Each row of a before or after table is a point. The points were changed in one or more steps. Then noise was added and the rows were shuffled. The steps act on columns, c1 being the first. Name the steps. A step turns or swaps two columns, mirrors them in a line or flattens them onto one, adds a multiple of one to another, or multiplies or shifts one. Angles are multiples of 10 degrees, from the lower column toward the higher: turns from -170 to 170, lines from 10 to 170 but not 90. Use the fewest steps. Two steps may share a column if one is a turn and the other turns, adds or multiplies; they go together, in the order done. Otherwise the lowest column goes first.

Before (14 x 2):
[[-3.1  1.9]
 [ 0.4  3.1]
 [-2.6 -2.5]
 [-1.0  6.3]
 [ 0.2 -4.9]
 [-7.1  2.9]
 [-0.5 -0.8]
 [ 1.6  4.0]
 [ 1.3  1.4]
 [-3.3  2.3]
 [ 3.8 -1.2]
 [ 0.0  2.0]
 [-0.1 -2.1]
 [ 2.8  4.3]]
After, 14 rows:
[[ 4.9  0.3]
 [-2.0  0.1]
 [ 2.6 -2.6]
 [-2.0 -3.2]
 [ 0.8 -0.5]
 [-3.9  1.7]
 [ 2.1  0.0]
 [-2.7 -7.2]
 [-2.2 -3.2]
 [-3.1  0.3]
 [-4.3  2.8]
 [ 1.2  3.8]
 [-1.4  1.4]
 [-6.3 -1.1]]
Steps: turn c1 and c2 by 90 degrees

Before:
[[-1.6  2.6  2.0 -5.5]
 [ 2.2 -4.3 -6.0 -1.8]
 [ 1.7  0.7  3.9 -3.5]
 [-0.2 -5.1  2.8 -0.1]
 [ 1.0  1.4 -4.6  3.8]
 [-0.9 -8.1  2.9  3.3]
 [-0.5 -0.6 -2.4  2.8]
 [ 0.3 -2.1  0.2  2.5]]
After:
[[ 3.3 -0.1 -6.4 -2.1]
 [-3.9  0.0  5.7 -0.4]
 [-4.8  0.1  4.9  3.3]
 [-0.1  0.0  3.0  0.2]
 [-2.4  0.0 -5.0 -1.6]
 [ 3.5  0.0  1.3  0.0]
 [ 2.4  0.2 -1.2 -1.0]
 [ 2.7 -0.1 -3.9 -0.5]]
Steps: add -0.5 times c4 to c3; turn c1 and c4 by -110 degrees; multiply c2 by 0

Before (9 x 6):
[[-1.5 -3.3 -2.3  0.6 -0.1 -1.9]
 [-2.7 -2.8  1.7 -1.2 -2.1  4.0]
 [-3.2  5.9  4.4 -1.2 -3.7 -3.1]
 [-0.9  5.6 -2.7  4.1 -2.6 -4.3]
 [ 4.6  0.3  1.9  1.6 -3.8 -0.1]
 [ 1.6 -2.1 -0.7 -2.4  0.8  0.1]
 [ 1.0  3.5  3.1  3.8  0.6 -4.4]
 [-2.8  1.0  3.1 -3.8  0.0 -0.2]
 [ 5.2 -2.0 -3.4  3.8 -0.2  4.9]]
After, 9 rows:
[[ 5.0 -2.2 -4.1  6.2 -0.4  2.6]
 [ 4.9  0.1  1.4  2.2 -3.7 -0.8]
 [-0.8  5.8  0.0  6.2 -2.3  0.3]
 [-2.6 -2.9 -0.7 -1.9 -1.4  0.0]
 [-2.8  1.3  2.5 -6.2  0.1 -1.4]
 [-1.3 -3.7 -1.2  1.1  0.2 -0.1]
 [ 1.5  3.5  4.3  5.6  0.4 -2.6]
 [ 1.7 -2.3 -0.5 -4.0  0.9  0.9]
 [-3.6  5.4  4.4 -2.1 -3.8 -2.4]]
Steps: flatten c3 and c6 onto the line at 150 degrees; multiply c4 by 1.6
